Each row is a point. Examples show where two turns around zero, p and q, send a point. Write where each new point lands after one turn and then the other. Backwards means that the second turn is done in reverse. Each puzzle has new turns, and all numbers are rounded.
(in the rows, 128 means zero)

Turn p:
[116  81 136] -> [ 93 106 155]
[178 154 104] -> [186 143 140]
[112 173 182] -> [106 185  90]
[112  99 111] -> [115  94 137]
[158  78 125] -> [124 114 185]
[ 91 182 109] -> [143 124  62]
Turn q:
[177 170 111] -> [129 185  93]
[98 89 77] -> [ 71  86 122]
[103 147 161] -> [148 135 168]
[127 149  89] -> [ 91 151 121]
[169 124 161] -> [174 135 104]
[ 94  88 170] -> [156  76 160]
Where do these land?
p, then q: [145  85 149] -> [160 119 166]
q, then p backwards: [130 166 120] -> [143 136 163]
p, then q: [ 46 136  86] -> [ 63  68 100]
p, then q: [156 125 113] -> [156 133 113]
q, then p: [174  89 169] -> [174 111 182]
p, then q: [118 167 131] -> [ 99 150 111]

Turn p:
[110 124  86 146  74 172] -> [136  71  82 117  95 155]
[139 136 122  38 141 119] -> [146 200 104  93 111  99]
[ 99 103 150 138 151 147] -> [121 110 155  93 152 133]
[160  99 103 149 101 153] -> [166 104 124 140 107 169]
[112 170 190 100 159 138] -> [ 84 152 170  99 114  79]
[137 162 168 127 218 112] -> [ 71 188 189 128 152 124]
[164 151  93  95  70 114] -> [160 144  74 160  80 113]
[146  84 127 179 100 111] -> [168  85 140 167 150 147]
[ 85 124 112 180 139  87] -> [ 98  97 113 155 190 134]
Turn q:
[113  98 116 127 104 158] -> [ 92 122 132 119 102 153]
[161 151 123  82 148 199] -> [158 156 136  66 138 187]
[ 91 143 171 187 120  78] -> [ 95 135  91 175 155  64]
[115 135 100  66 128 147] -> [146 104 139  68 106 139]
[107 132 121 220 144  60] -> [125 105  79 223 143  87]
[150 135 126 138  96 104] -> [137 151 136 150 102 107]
[159 102 140  77 156 150] -> [143 125 182  96 151 159]
Where do these land?
q, then p: [174 170 127  95  75 179] -> [110 149 102 131  43  86]
q, then p backwards: [139  93 122  91 159 117] -> [127  93 161 162 133 146]
q, then p backwards: [145  69 175 158 109 163] -> [141 170 126 163 200 120]
q, then p backwards: [ 89 143 102 131 132  62] -> [106 136 151 131  55 110]
p, then q: [146 100  80 179 123 146] -> [102 141 125 132 127 202]
q, then p: [165 152 147  91 177  88] -> [142 186 185 158 131 130]
p, then q: [114 144 132 122 119 116] -> [131 110 124 138 121 113]
q, then p backwards: [105 137 172 103 181 108] -> [ 73  88 154 133 138  96]
q, then p: [ 76 145  95 181  79 173] -> [119  85  36 113 118 151]

Turn p:
[204 122 140 121 130 105  82 106] -> [156 160  56  92 134 127 114 150]
[112  74 125 149 128 148 151 155] -> [127  72 142 125 134  92 129 105]
[111 162  97 184 176 170 168 170] -> [130  61 145 204 149 149 158 152]
[ 88 103  97 101 120  91 152 115] -> [ 98 142 147 118 134 131 146  64]
[107 145 126 150  83 173  94 143] -> [137 123 145 167  92 114  73 140]
[133 154 154 137  58  68  85 133] -> [151 196 108 131  54 100 130 121]
[181 104 187 141 128 112 106  42] -> [210 167 113  52 150 131 114 142]
[138 119 172 119 125  74 114 150] -> [127 160 112 101 108  86 166 140]
[ 77 167 107  78 177 188 127 157] -> [ 49 116 171 169 165 151 108 168]
[127 124 133  74 114 121 184 145] -> [ 78 110 144  87 102 150 153 118]
[130 135  70 153 167 160 144  92] -> [145 101 125 161 182 178 115 109]
Turn q:
[ 99 111  82 141 159  57 115 144] -> [ 66 103  93 184 138 130 159 122]
[102 106  72  97 162 126  68 142] -> [ 70 157  90 167 155 160  91 132]
[ 78 110  93 113 162 134 110 192] -> [ 62 151 115 138 172 158 138 171]
[150 165 136 149 113 163 116 127] -> [186 134 129 120 147 140 121 131]
[120  94 149 186 114 111 167  64] -> [150  91 149 145  41 134 157 123]
[179 169 134  86 170 143 140 155] -> [128 132 129  74 188 133 121  80]
[181 160 152 122  75 150 133 180] -> [182 126 110  73 169  85 123 153]
[125  79 142 130 114 109 146  76] -> [115 113 137 134  55 114 119 118]
[136 195 177 108  77 126 151 126] -> [184 142 172 114 152  63 139 119]
[114 107 143 122 171 159  70 152] -> [102 120 139 132 159 176  75 155]
[124 112 130 157  92 130 191  50] -> [163 137 146 129  34 118 165 106]
Where do these land?
q, then p: [129 160 107  78 153 130  74 150] -> [134 160 130 173 193 131 129 153]
p, then q backwards: [ 82 169 111 104 100 155 169  99] -> [ 89 118 155 131 188 158 128  85]
p, then q backwards: [ 66  94 105 136  81 133 153  90] -> [143 157 170  98 166 125 137  60]
q, then p: [130  93 181 112 130  67  91  96] -> [165 164 132 118 129  51 117  88]
p, then q backwards: [ 95 108 123 139 136 147 159 170] -> [116 125 163 138 144  74 136 127]
p, then q backwards: [ 89 163 134 203 117  85 140  85] -> [102 204 123 163 109 149 147  69]
q, then p: [190  94 200 135 144 109 129  96] -> [131 154 113  55 132  80  80  95]
q, then p: [139 151  92 122 164 122 125 106] -> [156 127 146 136 157 165 109 122]
p, then q backwards: [169 132 124 156 141 174  97 178] -> [136  95 128 161  91  96  74 154]
p, then q: [192 117 102  95 113 158 143 210] -> [ 73 174  78 156  92 125 136 193]

Turn p:
[151 155 138 123 113 117 120 120 156 129 170] -> [105 156 132 137 133 108 142 115 172 146 125]
[113 131 161 128 121 190 225 137 163 111 161] -> [160 138 181 134 140 181 183 153 157 166 194]
[159 122 107 134 123 105 155  54 106 137 123] -> [141 150 116  50 127  90 147 134 121 127 127]
[129 142 117 188 146  85 116 118  99  89 113] -> [ 95 113  88 114 182 100 133 127  86 114 136]
[105 157 125  96 165 152  94 140 131 131  61] -> [116 149 123 141 114 192 100 124  92  86  93]
[105 147 116  79 171 135 123 166 151 146 137] -> [ 95 129 130 156  89 176 115 161 149 127 110]
[ 94 123  69 105 151 137 141 112 166  70  98] -> [128 141  97 132 111 157 157 165 126  48 160]
[150 123 158 103 155 152 190 128  89 120 159] -> [146 151 158 111 135 138 122 187 121 185 154]
[124 135 186 155 107  92  91 109 115 197 149] -> [ 90 110 161 107 119  92 105  57 124 175 103]
[116  92 149  94 102 153 134 137  72 180 171] -> [167 115 149 132  69 110  95 128 121 199 133]
[128  87 135 115 149  65 136 165 119 126 107] -> [109  80 155 135 130  99 115 175 108 107 101]
[146 105 126 151 110 150  40 138 125  92 114] -> [150 134  95 169 157 104  70  85 128  89 131]
[154 116  95 188  87 145  98 125 154 144 129] -> [160 101  90 122 156 115 134  71 168 117 123]
[118 157 110 134  91 114 129 142 146 122  99] -> [130 126 118 150 132 131 173 108 119 107 101]
Turn q:
[164 140 149  72 110 161  90 101 112 134 184] -> [126 187 175 140 133 166  78  99 115  93 127]
[188 174 177  97  92 115 122 175  61 115  69] -> [101 131 208  91 131  86  66 193 112 158  91]
[129 110  86 155 167 113 127  96 127 153 115] -> [158  82  83 135 132 130 115  99 120 136 136]
[ 89 100 139 159 156  73 110 140 142 141 132] -> [127 100  94 137 177 114 145 133 168 133 167]
[165 156 117  92  83 108  92 145 118  78 112] -> [100 165 154 101  91  80  77 135 149 121 120]
[107  89 124 186 107 145 131 110 159 154 136] -> [180 110 114 156 111 155 169 132 161 126 143]
[138 212 134 112  97 138  93 163  74 113  89] -> [ 76 139 161 114  89 112  64 194 100 149 136]
[ 80 100 105 115 133 141 151 119 148 138 151] -> [121 123 105 115 125 164 174  97 132 112 142]
[126 141 129 143 131  97 159 100 171 138 129] -> [142 133 118 146 130 111 157  95 130 173 140]
[ 88  79 133 135 155 140 146  98 150 128  91] -> [119  68 116 149 131 140 172 100 147 120 108]
[129 150 142 113 118 138 141  96  99  99 193] -> [129 169 163 137 128 123 133 106  82  90 161]
[105 112 115 132 154 125 148 142 176 172 130] -> [133 124  83 126 150 163 162 115 144 160 121]
[173 170 154 129 143 156 107 174 114  82 101] -> [ 99 154 135 145 122  90  93 187 106 121  77]
[112  60  88 152 147 141 176 132 141 148 159] -> [180 109  84 100 142 155 186 105 126 101 122]
Where do these land?
q, then p: [127  68 144 124 149  95  80 165 143 121 111] -> [ 93 111 131 136 134 153 122 150 165  54 135]
p, then q: [116 137  92 111 154 138 147 117 152 121  91] -> [105 147 131 111  93 123 146 141 109 103  95]
p, then q: [127 154 118 161  95  85 110 125 136 153  91] -> [117  65 140 120 115 103 143  87 118 132 120]
p, then q: [113  83  77  90 105 160 138 117 132 136 168] -> [175 194 134 100  99 119 128 124 164 140 124]
q, then p: [ 99 122 142 147 150  88 130 140 118  78 164] -> [ 76 117 114 131 135 106 152 179 128 133 156]
p, then q backwards: [150 103 123 109  90 173  99 104 158  81 120] -> [158  98 126 153 108 119  95 106 140 108 195]
q, then p backwards: [ 92 167 110  74 102 140 140 160 100 116 163] -> [ 95 157 145 113 180 119 145  61 128 119 119]
p, then q backwards: [171 159 133 147 143 147 123 123 129 146 181] -> [133 137 130 106 125  83 111 154 175 161 120]
p, then q: [168 124 149 158 151 122 185 167  83 116 165] -> [140 121  88 104 207 171 118 154 127 148 112]
q, then p: [ 89 157 138  85  83 170 166  68 151  99 130] -> [151 151 170 112 118 120 184  78  84 169 173]
q, then p backwards: [118  75 131 133 130 112 152 121 155 164 102] -> [147 130 111 170 103 140 154 150 152 167 132]
q, then p: [175 146 178 178 169 100  84 164 145 174  78] -> [ 98  45 110 123 157 164  73 112 160 110  70]
q, then p backwards: [162 163 157 106 135 119 143  62 104 114  95] -> [106 111 202 128 100 102  98 148 100 151 122]
p, then q: [ 86 134 101 170 136 143  96 159  84 173 135] -> [172  81 118 109  97 177 105 105 147  95 139]

Turn p:
[104 139 208  75 138  59 105 165 153 173 164 102 163 109] -> [146 170 149 161 215 135 134 156 120 190 138 138 192 179]
[134 103  48  86 127  76  74 113 128 133 156 135 138 115] -> [136 114  74 100 168  96  88 173 201 132 139 122 121 133]
[141 181 162 170 115 176 106 156 100 168 141 156 124 147] -> [119 127 160 207  99 137  92 102 111 147  90 128 132  95]
[173 106  92 146 122 116 204 145 152 125 129 123 144 106] -> [148  80 101 123  92 116 193 150 128 112 155 139 158 116]
[165 130 116 104 158 111 107 113  62 153 145  93 128 140] -> [160 132  80 151 139 144  91 127 130 169 172 128  92 119]
[ 71 154  87 186 148 154 194 152 158 145  42 170 159 104] -> [100 153 125 106  67 160 208 175 112  99  43 123 142  73]
[ 86 137 148 117 103 110 127  52 142 128 199  99 137 107] -> [156 168 167  97 181 122 117  88 173 121 172 148 161 100]
[170 138 107  98 123 159 122 143 152 134 103 164 157 108] -> [166  91 137 124 101 109 117 173 122 128  85 137 127 136]
[153 101  98 127  75 128 129 148  78  78 134 114 111 149] -> [ 99 103  87 118 101  64 117  90 122 137 156 141 101 136]
[ 82 101 132  96 127 176  88 106 106  46  86  95 115 120] -> [ 98 169 149  38 105 113  86 113  97 126 137 125  77 160]
[158 170 139 127 116 100 147 134 160 173  65 167 154 144] -> [174 118 111 165 147 124 167 149  97 112  52 113 138 122]
[119 154 117 157  68 201  87 106 149 125  98  57  95 115] -> [148 178 151 104  54  95  80  77 123 102 123  66 148 128]
[151  68 114 129 175 122  94 163 122 101 133 148 169 205] -> [ 78  67  67 120 148 168  80 143 100 120 121 162 127 162]
[125 111 208 167 161  91 164 140 140 156  98 175 139  91] -> [112 101 174 146 173 170 201 150  83 157 109 100 144 108]
[ 36 130 137 114 154 139 128  85 118  80 203  94  96 161] -> [ 82 198 157  98 153 162 103  80 171  98 185 182 112 138]
[168  70 158 106 109 133 159 154 127 161 115 140  90 134] -> [140  70 129 142 116 135 169  97 129 166 126 107 120 180]
[138 184 105 171 156 126 140 101 128  96 165 146  57 123] -> [111 138 159 176 118 125 132 131 157  59 172 119  82  89]
Turn q:
[136  95 182 111  79  99 152 170 123 108 167 161 140 129] -> [128  92 157 172 119 153  90 164 175  77 138 117 120 152]
[ 92 169 168 138 155 160 127 172 111 190 122 133 129 174] -> [172  76 136 184 132 101 141  97 108 167 135 113 178 113]
[148 134 104 107 100  93 129 129  87  87  88 184  92 181] -> [181 153 144 121 120  96  60 166 105 120 104 164 113 173]
[194 167 141 122  76 131 169 160 159 172 182 108 104  74] -> [143 138 116 183 107 152 183 185 182 133 191 125  80  92]
[147 115 155 173 130 157 143 180  77 104  90 121 116 177] -> [141 127 105 200 132 130 106 148 101 147  62 122 157 162]
[166 173  78 183 169 149 123 122 163 125 127 167 152 164] -> [140 143  50 114 172 105  93 144  85 157 162 116 142  97]
[ 90 117 181 160 167 105 164  98 170 117 150 111  92  99] -> [106 100 110 150 162 156 150  52 137  96 133 150  77 127]
[116 157  96  87 189 113 117  84 145  73  73 168 109 138] -> [134 153 139  65 192  87  98 110  99 133 118 201 124 133]
[109  77  86 112 159 172 107  79 139 130  91 144 114  77] -> [ 76 120 126  55 109 149 152 122  83 135 113 185 136 115]
[ 79 136 159 136  85 175 128 104 116 124  77 133 113 120] -> [135 145 154 152  87 158 113  87 112 129  98 174 159  97]
[103 190 161  74 121 128  79 128 121  82 192 129 113  68] -> [ 87 161 232 153 159 106 140 124 129  99 178 127 102  92]
[159 110 118 142  93  84  84 142  93 130 130 131 114 129] -> [131 134 138 127  87  97 110 166 123 114  99  93  90 135]
[ 90 123  98 104  74 127 118 173 128 143 163  85 129  81] -> [ 83 148 160 143  61 113 163 128 170 128 168 112 138 142]
[ 91  84 107 137 165 166 156  65 112 153 123  98 116 179] -> [149 116 110  86 125 182 150  69  78 161 113 123 147 174]
[148  82  80 141 174  94 158  68 133 141 122 112 210  84] -> [113 133  63  29 149 148 176 130 142  72 115 103 147 128]
[180 118 132 120 113  95  94 174 172 172 149  64 203 172] -> [131 106 107 113 133 113 127 156 219 179 122  27 138 115]
Where do these land?
q, then p: [114  96  97  94 164  74 163  66 221 178 132 162 100 103] -> [154  66 157  97 148 125 138 128 232 111 144 163  75 193]
p, then q backwards: [168 175 142 153 110 100 185 121 118 113 130 130 140 150] -> [112 180 148 162 156 135 151 130 103 156 123 152 104  90]
q, then p: [127 158 141 130 143  90 120 151 140 131  97  93 179 179] -> [176 135  88 115 157 149 123 168 111  98 136  90 161 134]
q, then p: [ 99 155 129 106 122 161 103 164 126 149 118 183  77 105] -> [ 87  87 153 149 175 109 147 113 138 180 121 125 136  92]
p, then q backwards: [128 109  78  59 185 119 183  98 149 182 179 138 117 166] -> [160 107 156  91 103 110 251 119 174 145 117 119 123 125]
p, then q: [113 180 122 184  72 137  99 115  75  64  83  76 171 166] -> [144 213 186  88 102  58 151 122  92  58 121 124 113 112]
q, then p backwards: [121 112 123 105 126 196 144 156 157 173 159 149 162  65] -> [131  88 113 190 169 117 184 158 139 123 181 127 149  95]
q, then p backwards: [117 100 166  97 178 115 153  58 121 175 127 152 130 125] -> [154  79 152 119 135 137 176  56 156 119 111 160 150 144]
p, then q: [173 152 134 131 119 168  58 122 130  76 117 116 104 108] -> [112 139 188 149 114  99 110 125 132 129  83  77  75 132]
q, then p: [138 129 145 119 181  70 167 149 120 119 146 105 154 138] -> [124 120  90 118 136 173 145 146 110  69 163 138 127 158]
q, then p: [100 131 171 118 106 101 144 128 143 110 182 100 138 167] -> [141 131 152 123 133 165  88  92 114  79 162 107 155 140]
q, then p backwards: [137 123 132 129  64 129 115 151  80  88  69  69 114 108] -> [ 63 195 113 114 112 170 126 178 144 163 102 146 113 126]
p, then q backwards: [147 107 123 141  80 127  89 156  91  72 113 163 162 148] -> [111 105 113 160 179 114  66 154 148 118  94 168 107 129]
p, then q: [ 91 110  88 111 191 102 147 105 141 192 199 160 116  66] -> [ 72  66  87 163 160 156 142 136 176 175 194 158 141  89]
p, then q: [107  96 120 172 136 204 120 157 137  91  99 143  89 104] -> [124 140 197 159  71 160 107  84 165 128 108 141 139 140]
p, then q: [168 116 137 199  71 156  59 151  99 134  99 110  95 149] -> [112 174 145  89  63 125 148  69 126 120  71  69 102 124]

Turn p:
[119 114 168 148 111 135 141 140  47 154 123 142 132 111] -> [154 125 144 154 117 108 133 113 114 158 105 139  68  74]
[146  95 121 129 115 132 109  96 126 105 141 108 149 119] -> [147 151  96 126 105 140 102 141 118 128 150 112 140 113]
[120 110 121 138 111 116 143 145 152 135 131 110 131 170] -> [123 106 112 143 117 126 147 150 103 122 139 131 124 166]
[116 109 107 138 108 122  87 100 115 111 143 130 101 115] -> [148 132 106  99 104 132  99 160 151 124 109 113 119 118]
[122 124 103  71 108 129 124  97  93 111 123 119 134 133] -> [160 166  95  97 140 158 149 131 114 137 106 124 133 114]
[128 151 105 137 113 134 143  98 130 107 136 122 133 114] -> [113 155 100 133 137 143 116 120 142 115 119 105 120 132]
[172 109 115 148 132 140 134 217 130 120 131 112 122 158] -> [114  81 152 174 153 121 147 188  95 113 149 127 147 109]
[134 130 119 141 152 105 132 179 143 114 136 114 126 110] -> [104 115 156 129 133 114 142 147 127  85 153 124 132 115]
[114 129 135 116 143 152 144 163 149 100 130 110 130 163] -> [107 125 161 135 137 148 144 147  88 129 132 112 142 156]
[123 144 107 144 148 124 120 113 128 119  81 122 130 111] -> [118 106 117 104 142 137 107  93 126 102 118 117 132 115]
[121 132 115 140 150 139 113 105 139 169 139 137 133 137] -> [114 116 115 107 139 119 106 122 144 158 146 147 120 144]
[137 136 164 130 135 120 139 109 114 106 105 225 140 113] -> [142 164 155 150 130  93  87  86 130 120  70 172 146 120]
[109 115 119 113 140 131 137 101 140 190 137 116 112 105] -> [110 119 111  99 107 145 145 111 163 158 150 160 110 128]
[114 149 164 125 111 136 134 170 150 170 125 130 132 112] -> [105 107 155 145 113  95 171 108 143 155 131 122 132 130]
[124 151 110 107 139 112 118 114 146 110 135 107 143 160] -> [137 142 116 104 154 135 134 131 117 115 145 111 141 167]
[148 150 176 123 131 120 132  99 147 125 131 143 102 118] -> [152 140 156 149 118 137 117  98 171 128 125 131 140 149]
Turn q:
[160 160 153 127 134 135 158 119 110 129 129 122 131 164] -> [142 115 100 118 145 123 148 124 149 132 115 103 141 173]
[109 121 103 171 157 111  90 136 120 104 140 101 145 114] -> [137 112 134 177 131 123 115 136 131  82 153 135 138  88]
[102 105 115 125 133 141 132 131 114 116 133 164 122 108] -> [154 135 157 127 114 124 139 145 120 144 134 151 109 110]
[149 138  97 138 147 118 129  91 157 152 150 165 126 110] -> [115 146 145 101 156  76 115 127 146 126 155 155 127 129]
[134 117 124 143 130 130  82 163  88 127 118 145  91 158] -> [171 120 113 118  84 138  90 163 134 110 111 130 148 119]
[111 111 149 154  94 112 144 101 118  98 119  97 132 110] -> [117 107 127 152  97 137 160  84 119 104 133 135 103 132]
[ 95 104  94 140 102 136 133 139 157 124 145 133 119 130] -> [ 91 133 135 140 100 118 136 155 133 141 129 148 110  98]
[ 92 132 126 155 123 146 140 153 128 139  86 158 101 145] -> [142 168 127 154  92 136 119 152 142 143  98 153 120 148]
[116 138 165  99 129 117 110 132 143 138 157 137 151 128] -> [116 120 137 122 142 140 111 138  98 145 164 100 123 148]
[164 154 123 115 153 104 138 132 155  92 101 106 137 161] -> [113 156 114 119 155 144 158 131 147  86 121  94 165 137]
[ 95 129  95  97 102 119 139 109 104 156 102 100 161  96] -> [110 116 117 138 165 152 138 106  83 135 106 182 108 115]
[159 147 148 100 123 148 120 105 143 119 151 104 133 110] -> [119 114 116 103 152 139 131  92 140 146 157 100 130 119]
[112 123 159 102 168 117 127 153 131 126 135 121  98 144] -> [147 147 131 127 132 138 111 152 118 120 117  74 104 129]
[155  97 122 138 105 164 136 106  97 166  97 137 142 128] -> [136  94 147 111 123 131 119 101 145 151  84 172 140 144]
[168 145 148 116 119 122 141 150 155 134 156 128 133 114] -> [110 134 120 112 133 103 130 112 116 154 142  88 155 131]
Where do these land?
p, then q: [128 118 127 139 135 144 103 141 139 171 126 133  96 140] -> [104 125 169 117 112 123 102 143 113 141 106 122 124 128]
q, then p: [130 185 130 105 107 108 104 128 112  94 121 159 115 101] -> [124 180 104 140 186 127 135 155 149 145 129 131 124 116]
p, then q: [ 91 117 116 126 119 133 123 113 139 150 106 101 108 121] -> [104 120 130 103 123 147 139 131 130 150 100 143 102 111]
p, then q: [148  95 143 163 132 161 181 135 131 115 150 161  70 117] -> [136 155 146 170  54 140  95 126 155 159 147 143 139 142]
p, then q: [132 144 110 140  92 132 138 126 118 134  95 144 155  90] -> [119 148 131 144 144 124 141 101 122  96 130 175 112 109]
q, then p: [ 85 116 125 137 133 142 105 131 125 121 136 117 160 124] -> [111 117 152 146 105 117  98 148 133 144 128 128 112 111]
p, then q: [125 114 141  93 119 116 140 102 130 121 114 151 141 115] -> [129 135 115 110 142 132 147 114 132 137 143 161 145 154]
q, then p backwards: [132 105 140 159 131 114 105 108 123 127 115 107 127 106] -> [137 127 152 156 147 107 143 121 133 119  98 132 125 108]
p, then q backwards: [128 113 162 118 138 131 137 134 188 111 139 110 111 141] -> [128 119 168 151 113 123 113 135 143 104 110 160 162 150]
q, then p: [ 96 170 140 132 107 124  98 121 124 101 135 100 124 140] -> [ 91 136 107 129 138 143 107 182 136 136 123 113 116 127]
q, then p: [126 109 159  85 105 179 101 122 114 107 152 137 145 164] -> [112 118 132 142  99 154 159 160 115 193 151 144 148 115]
q, then p: [155 115 144 129 145  93 142 145 115 109 105 146 142 161] -> [147 137 133 158 144 135 143 117  73 114 132 107 138 134]
p, then q: [165 154 122 134 156  77 173 164 101 145 169 121 132 128] -> [162 165 138 140 114  67 153 145 145 115 160  80 112 128]
p, then q backwards: [132 171 107 126 153 135 130 117 106 160 129 126 141 125] -> [137 150 116 103 142 146 138  90 142 144 142 110 133 109]
q, then p backwards: [146 128  92 123 139 108 141 118 146 160 152 131 148 151] -> [123 150  87 138 142 127 113 164 140 134 137 157 136 136]
p, then q: [131  92  88 139 136 151 126 144 137 122 104 104 132 124] -> [145 103 145 144 122 143 135 141 107 150 123 149 119  86]
